Every row gives one point. Examples show where two turns around zero, p and q, send a point. Write where each new point lands after one turn and then the other. Backwards means that the second turn is done in reverse. Each puzzle has new turns, and all numbers are rounded.
In the rows, zero is written as 128.

Turn p:
[126 172] => [106 166]
[123 111] => [132 111]
[130 108] => [139 111]
[ 66 146] => [ 65 115]
[195 103] => [199 137]
Turn q:
[108  69] => [ 69 147]
[169 144] => [144  87]
[158 107] => [107  98]
[112 185] => [185 145]
[ 93 135] => [135 163]
Where do these land?
q, then p: [169  80] => [106  69]
p, then q: [ 84 143] => [120 174]
q, then p backwards: [131 161] => [156 110]

Turn p:
[130 155 172] => [149  89 154]
[ 72 146 111] => [94 94 90]
[116 101 137] => [148 133 105]
[193 110  92] => [121 196 162]
Turn q:
[121 145  94] => [155 101 123]
[180 125 200] => [111 215 137]
[131 104 105] => [127 108 155]
[ 80 137 113] => [119  88  98]
Where do these land?
p, then q: [101 125 167] => [128 129 176]
q, then p: [154  95 153] => [133  80 133]
p, then q: [130 154 170] => [ 99 153 159]
p, then q: [126 137  31] => [127  70  50]
p, then q backwards: [129 128 119] => [127 125 137]

Turn p:
[ 94  97 137 159 136 154] => [161 130 108 104 108 166]
[138 145 100 131  85 132] => [128 141 105 174 137 115]
[127 129 125 108 141  73] => [128  89 167 134 146 112]
[ 95 175 174 115 150  99] => [ 96  69 114  88 148 114]
[142 142 117 139 184 121] => [134 144 153  88 164 118]
[113 107 117 117 131 167] => [150 148 116 117  93 123]
[188 101 127 126  69 151] => [ 98 175 134 191  99 148]
Turn q:
[ 94 178 119 104 153 118] => [124 109 142 124 170 180]
[102 145 176 139 111 167] => [ 74  96  92 126 126 128]
[160 111 113 185 161  90] => [160 144 153 156 160  68]
[156 149 150 111 140 152] => [119  86 146 135 106 132]
[158 167  94 108  87 129] => [178 107 105 146 105 164]
[137 103 114  87 169  91] => [139 161 192 121 126 143]
[ 93 121 133 115 108 114] => [110 157 111 124 133 152]
[156  93 132 135 119 139] => [133 137 129 125  94  96]
[ 96  83 121 167 105 153] => [115 155  82  93 131  89]
Where do these land?
q, then p: [ 31 118 124 107 114 115] => [148 140  87  77 123  54]
q, then p backwards: [120 157 135 157 112 132] => [111 157 125 140 102 118]
q, then p backwards: [160 131 125 161 120 121] => [113 134  93 109 109 121]
q, then p: [108 113 112 158 129 224] => [162  99 186 163  86  76]
p, then q: [149 116 143 159 116 111] => [108 101 121 103 136 110]
q, then p backwards: [147 142 107 115 161 116] => [128 102 112 133 148  96]
p, then q: [142 126 103  75 151 109] => [100 156 139 181 129 131]
p, then q: [156 134 114  92 124 121] => [109 144 120 161 153 129]
q, then p: [140 115 188 128 126 103] => [143  93  88 126 149 160]

Turn p:
[150 121 117 117  91 121 129  96] => [100 158 112 138 114 146 119 105]
[188 174 150 146 127 133 135  53] => [ 82 155 128 100 123 216 154 140]
[ 85  94 157 108 129 112 133 118] => [121 117 105 102 108  80 145 112]
[193 152 130 207  95  99 122 175] => [185 158 111 169  99 190 104 190]
[ 74 127  99  91 161 123  74 128] => [160 108 163  99 148  95 126  63]
[190  86 153 195 123 178 136 112] => [110 134 129 194  93 168 194 169]
[104  97 101  59 146 116 139 158] => [129 120 108 133 180  66 112  93]
[ 96 114 119 111 132 166 150 114] => [ 88 113 152 132 132  93 134 122]
[126 190  91 187  92  74 140 184] => [188 167 144 124 112 146  44 184]
[102 119 123 102 174 116 137 133] => [137 122 131 102 165  91 143 122]
[100 134 167  85 137 170 113 137] => [108  56 125 116 134 116 133 108]
Turn q:
[107 101 115  99 104  94 169 179] => [142 142 118 201 116  89 117 151]
[178 101 108 184 134  84  86  90] => [ 89 195 132 115 161 193 136 108]
[ 98 102 101 130  79 145 148 148] => [128 102 138 184 140 120 160 153]
[170 167 104 184 128  95 114 113] => [ 62 176 140  94 146 131 139 122]
[103 105 146 123  70  82 159 170] => [125 136 130 197 147 104  95 181]
[120 132 179  88 137 187 107 156] => [194  85 104  90 125 115 126 154]
[ 77 123 139 112  79 128 152 174] => [134  90 118 181 134  93 119 177]
[134 125 163 108 140 174 171 123] => [179  99 159 114 134  99 119 111]
[144 152 122 102 202 188 104 122] => [164 110 102  60  94 122 158  80]
[161 153 111 118 138 110  95  64] => [101 151 154  86  90 177 127 115]
[117 147 120 160 198 122 103  70] => [ 91 120 113  84 121 164 114  55]
Where do these land?
q, then p: [154  95 176 138 132  66 141 113] => [162  89 163 107 129 188 139 110]
p, then q: [106  31 144 123  77 144 112 112] => [ 48 131 184 183 150 149 118 138]
p, then q: [ 93 144  80 143  72 176 180 126] => [ 95  94  69 123 165 151  83 179]
q, then p: [166 142 118 130 197 103  76  93] => [ 62 112 160 112 143 149  89  75]
q, then p: [ 96 167 156 145 119 130 122 143] => [162 129 122 132 138  87 131  98]
p, then q: [ 89 120  82 147 165 128 140 128] => [130 152 124 105 128 110  64 135]
q, then p: [116 106 169 156 124  66  57 192] => [186 123 211 153 188 129  92 114]
p, then q backwards: [168 131  95 136 146  89 130 144] => [163  79 149 137 126 114 117 149]
q, then p backwards: [136 152 103  61 126 151 157 121] => [ 76 104 142 181 115 137 101 127]
q, then p: [131 184 128 101 116 169 114 112] => [108 114  70 145 128  92 108 111]
q, then p: [152 136 158 130 134 185 179 124] => [127 138  60 106 146 143 169 125]

Turn p:
[125 132 150 151 191 168 115  99 152] => [160  93 140 111 142 155 163 137 185]
[159 135 102 148  74 140 117 142 105] => [ 64 129 117 148 147 113 129 141 104]
[155 129 132 135 108 121 158 120  84] => [ 97 161 168 141 141 120 122 133 119]
[ 94 152 133 108 170  97  68  90 140] => [204  92 114 148 156 129 139  90 123]
[ 91  93  82 110 107 116 152 139 104] => [131 178 108  95 124 113 133 136  77]
[143  75  84  76 127 115 145 182 103] => [130 199  87 115 119  77  97 161 122]
[120 116 149 158 136  88  98 111 155] => [160  81 145 147 104 113 144 130 113]
[155 179 148 150 132 138 159 128 152] => [105 114 149 153 116 183 114 132 153]
[139 142 156 122 130 156 130  87 176] => [132  76 147 104 138 159 103 127 151]
[113 167 142 159 148 135 116 122 160] => [138  90 124 143 117 170 150 116 143]
[115  88 129  89  85 135 148 189  77] => [ 86 196 107 101 105  73 112 106 119]
Turn q:
[160 150 106 116 118 115 108 151 122] => [123 159 108 148 132 106 152 151 134]
[100  88  85 112  31  83 141 141 142] => [203 151  65 124 128 200 158 135 141]
[112 107 155 121 156 134 120 124  94] => [118 119 131  96 143 108 115  98 103]
[172  81 172 111 103 125 130 114 147] => [121 125 131 165 135 164 160  85  85]
[119 166 145 201 113 130 107 106 140] => [135 163 171 147 109 142  67 154 122]
[114 118  81 156 151 145 122 136 112] => [144 101 116 112 131 104 107 172 119]
[129 160 143  93 121 198 165 176 110] => [ 51 122 107  87  80 133 156 139 137]
[141 127 141 169 143 156 137 120 187] => [115  99 184 157 117 155 121 154 121]
[130 173 134  96 157 153 155 132 100] => [ 81 121 119 110 101  90 129 113 159]
[150 149 132 123 147  77 134 114  95] => [150 151 128 144 120  76 129  95 138]
[ 63 119 102 110 127 137 115  79 130] => [141 100 104 106 166 151  77 118 164]
[147 100 141 129 168  85 103 143 158] => [152 126 172 142 171 108 164 122 113]
Where do these land?
p, then q: [103  84 141 111  93 153  86 183 112] => [195 133  93 136 145 131 129 109 187]
q, then p: [121 109  99 109  99 102 141 101 119] => [121 116 121 131 158 136 125 181 124]
p, then q backwards: [108 137  99 163 144 139 129 120 116] => [141 106 128 111 108 124 122 163 151]
p, then q: [115 187 206 117 127 118 112 172 132] => [149 116 136 182 140 192  62 126 125]
p, then q backwards: [170 110 131 127 130 154 127 109  71] => [128 161 136 110 169 117  77 142 146]
p, then q: [146  80 167 150 178 147 107  98 107] => [141 119 182 147 119 140 191  89 134]
q, then p backwards: [112 135  75  90  63 148 127 113 143] => [139 171  87 120 165 167 121 168 166]
q, then p: [154 144 163 163 121 101 146 120 169] => [ 84  95 173 134 112 137 136 107 145]
p, then q: [123 146  95 124 155 130 181 116 137] => [ 64 133 124 122 113 121 134 156 128]
p, then q: [127 148 104 125 170  88 123 147 174] => [123 132 108 163 108 130 138 184  89]
